Each row is a point. Each table stands for the endless flat space through its points: a line for two points, a plane for three, and so on. Write the one point that lies in both, or say that there is none.
(in the rows, 128 means zero)

First (2 x 4):
[[137 137 123 124]
 [151 145 133 108]]
Second (3 x 4):
[[151 134 124 113]
 [157 122 128  97]
 [144 152 114 135]]
They share: no point

First (3 x 6):
[[156 140 123 130 139 161]
 [135 122 151 119 146 147]
 [156 149 102 136 136 176]]
Second (2 x 6):
[[148 119 133 124 126 167]
 [154 113 134 123 119 174]]
They share: no point

First (4 x 8):
[[112  97 116 146 130 125 132 111]
 [ 84 139 139 103 135 138 177 142]
 [107 115 138 156 155 109 144 131]
 [ 99 110 108 103 115 156 156 112]]
Second (2 x 8):
[[100 102 110 131 116 132 138 114]
 [ 93 104 103 124 110 137 141 115]]
They share: [107 100 117 138 122 127 135 113]

First (3 x 8):
[[141 152 111 115 179 193 137 129]
 [143 144 112 112 171 185 135 132]
 [162 113 141 115 134 127 107 132]]
Second (4 x 8):
[[149 134 113 118 152 172 122 150]
 [163 104 109 126 146 164 126 124]
 [181  80 124 141 146 167 135 100]
 [145 154 140  97 152 139 117 120]]
They share: no point

First (4 x 9):
[[112 103 120 105 113 116 141 117 113]
 [132 123 105 147 138 123 149 151 119]
 [141  80 117 135 119 136 149 135  96]
 [136  75 121 127 114 135 149 127  95]]
Second (3 x 9):
[[130 113  98 134 127 133 152 136 104]
 [108 120 122 128 130 112 143 142 134]
 [ 97 132 127 135 110 109 126 135 110]]
They share: no point

First (5 x 11):
[[160 122 113 107 122 122 122 101 106 122 145]
 [120  90 115  78 133 141 126 109 122 144 145]
 [178 132 101 122 114 113 107 101  97 109 150]
 [159 105  87 121  99  94 140  89 146 162 158]
 [173 135 125 115 118 112 141  89 109 127 139]]
Second (2 x 11):
[[157 115 122  93 134 132 134  92 117 133 135]
 [165 103 120  77 148 146 128  76 127 141 123]]
They share: [153 121 123 101 127 125 137 100 112 129 141]

First (3 x 12):
[[155 145 139 138 133 146 154 127 148 100 102 122]
 [137 156 154 131 158 149 146 124 160 120 129 148]
 [140 164 157 124 162 149 150 127 166 119 135 153]]
Second (4 x 12):
[[139 149 151 126 122 148 147 111 147 106 117 126]
 [141 151 145 126 129 145 150 118 149 104 113 129]
 [146 146 168 137 138 163 153 111 149 122 136 125]
 [161 150 178 141 139 166 147 113 160 120 139 129]]
They share: [151 154 146 131 144 147 154 128 156 106 115 134]

First (4 x 12):
[[130 165 103 119 125 120 135 117 121 145 133 130]
 [123 163  75 129 134 123 129 115 116 131 126 134]
 [125 160 134 105 106 117 121 120 113 161 148 137]
 [112 145  99 120 126 107 122  99 121 124 120 131]]
Second (3 x 12):
[[120 146  98 120 125 105 110 119  85 129 138 154]
 [ 96 158 122  92 113 121  94  99 113 157 138 134]
 [116 138  96 127 117 104 109 118  90 123 137 155]]
They share: [104 144 108 113 111 112 101 108 104 137 137 145]

First (3 x 14):
[[110 105 132 106 147  94 114 112 151 111 132 120 160 104]
 [121 100 133 113 140  93 124 113 148 122 140 127 160 112]
 [ 84 113 122 108 151 104 104 144 157  85 148  86 118 102]]
Second (5 x 14):
[[129  88 125 103 132  85 116 139 162 116 128  97 128  84]
 [112  99 128 149 158 109 132 145 143 116 149  96 143 125]
 [100 122 119  95 116  91 114 113 139 103 191 136 117 130]
 [116 121 109 112 127  84 108 114 124 103 177 122 117 123]
 [134 105 104  99 122  69 100 119 137 114 149 108 115  89]]
They share: [111 102 127 119 138  99 124 135 150 112 156 109 132 116]

First (3 x 18):
[[152 123 150 169 128 103 146 103  89 106 155 172 156 121 108 130 106 132]
 [161  98 124 130 126  90 132 129 140 131 119 128 123 152 147 134 100 124]
 [158 119 136 157 120  93 144 117 101 122 143 158 150 131 114 140  94 136]]
Second (4 x 18):
[[149  91 155 122 115 114 126 106  95  88 169 134 110 117 138 123 115 142]
 [158 136 129 144 143  86 118  93 139 114 144 157 106 151 182  98 116 149]
 [147  95 150 151 147 103 155 113 140 110 119 154 137 136 127 127 114 107]
 [161 109 147 132 137  92 148 114 145 102 135 148 118 133 146 113 107 128]]
They share: no point

First (4 x 18):
[[105 135 119 128 123 118 128 154 117 155 130 121 101 162 115  97 150 123]
 [111 141 109 130 135 118 120 138 103 159 144 113  95 150 103  99 160 133]
 [102 112 124  99 135 109 105 132 136 133 110 118  95 153 102  90 177 127]
 [102 144 112 141 119 125 137 164 112 167 140 118  99 167 120  98 137 123]]
Second (3 x 18):
[[100 140 119 130 136 119 125 145 112 153 131 118 100 150 116  93 161 131]
 [109 130 108 121 129 119 124 142 105 149 140 115  91 151 104 100 150 122]
 [ 86 128 117 116 150 123 127 135 106 129 125 116  90 128 120  87 163 125]]
They share: [108 138 114 129 129 118 124 146 110 157 137 117  98 156 109  98 155 128]

First (4 x 20):
[[168 143 154 101 155  89  91 112 124 175 110 132  77 139 152 136 135 127
  110 140]
 [148 131 134 125 139 113 103 108 108 163 106 112  85 155 144 128 107 131
   90 128]
 [134 142 161  97 169 104 102  92 147 167 100 164 110 141 124 139 152 158
  129 149]
 [137 154 155 127 163 131 108  77 132 182  79 137  95 159 130 142 134 158
  111 131]]
Second (2 x 20):
[[129 111 142 105 135 112 108 116 123 154 120 128 101 145 136 130 124 141
  102 139]
 [127 104 150 101 128 120 111 119 126 162 122 122  95 143 142 136 132 142
  102 138]]
They share: [131 118 134 109 142 104 105 113 120 146 118 134 107 147 130 124 116 140
 102 140]
